Each row of a before or after table is a point. One or more steps were done to the points. Then noise was added and the rows were shuffled. The steps act on how far a point lies along the listed directions, d1 being the first. Write out the steps. A step turns or swaps two directions, mirrors them in a line or flattens them onto one, adds a multiple of one to another, or multiplies one. Angles are multiples of 10 degrees, from the lower direction toward the higher: turns from -170 to 170, lines from 10 to 170 but not 90. Use the fewest steps. Two steps may share a direction if one is a turn and the other turns, adds or multiplies; they go together, in the order done. Otherwise the lowest direction goes first.

Directions:
(1): -25 -33
(2): -33 25
Before (11 x 2)
-18 9

-42 -28

-53 11

3 18

-44 -17

13 -8

45 -30

-52 -33

1 -31

2 -34

21 -18
After (11 x 2)
34 -4

-18 -2

36 48

17 -23

20 43

25 -48

8 -13

30 -3

29 39

-8 53

-8 18
Steps: mirror d1 and d2 in the line at 100 degrees

Directions:
(1): -15 -44 19 29
(2): -31 29 39 3
Before (13 x 4)
17 4 -15 -14

-3 -19 24 20

15 -2 -19 -8

0 -6 -6 -1

31 -31 -18 -2

29 -15 -34 -3

-4 11 6 8

21 -43 -28 17

14 16 -13 -15

9 -34 -10 18

0 -40 -1 9

-4 5 2 -9

25 -42 -20 11
After (13 x 4)
12 14 -15 -14

-9 -47 32 37

-3 -6 -2 0

14 -25 3 4

16 6 -19 -6

16 24 -14 -24

3 -47 7 24

0 8 1 7

0 8 -2 -12

-3 -48 1 32

18 39 -18 -28

-8 -48 11 33

-15 -60 19 27
Steps: multiply d1 by 2; multiply d2 by 0.4

Directions:
(1): 10 -14 -36 45 -42 33 15 -8
(2): 32 -16 -44 -7 45 -7 33 18
(3): -38 20 -46 -24 -11 -24 10 -38
(4): 12 31 13 -11 25 53 18 -40
(5): -54 -29 18 -1 7 18 45 16
Before (11 x 8)
-9 -10 -33 -11 -9 -8 13 -8

-12 -3 19 3 13 0 -2 13

37 24 0 -11 14 18 10 -37

17 -5 60 20 18 26 -6 36

-14 5 -10 4 -9 14 11 1

-30 17 18 3 -45 1 -38 -28

16 33 -17 -3 -13 -5 -42 -30

-2 -4 -18 3 -21 4 -14 -15

-9 -7 4 -5 21 3 4 13

-1 4 -25 -1 -9 1 23 -1

-2 8 -19 3 -23 -14 -19 -21
After (11 x 8)
-16 -19 9 3 -11 15 -3 3

2 48 -37 -13 -7 -25 -23 -38

11 5 -11 -4 13 -3 -13 3

-29 -20 23 9 -13 9 7 9

3 13 -3 4 1 -9 -19 -4

-39 -2 46 9 -36 19 -25 -7

12 -25 11 4 -1 10 4 21

9 0 -12 -17 39 24 57 -22

-51 -12 13 -2 5 23 25 2

10 7 2 5 -1 13 -3 10

18 -3 1 4 3 9 16 18
Steps: multiply d1 by 0.4; add 0.7 times d4 to d2; turn d3 and d5 by 150 degrees
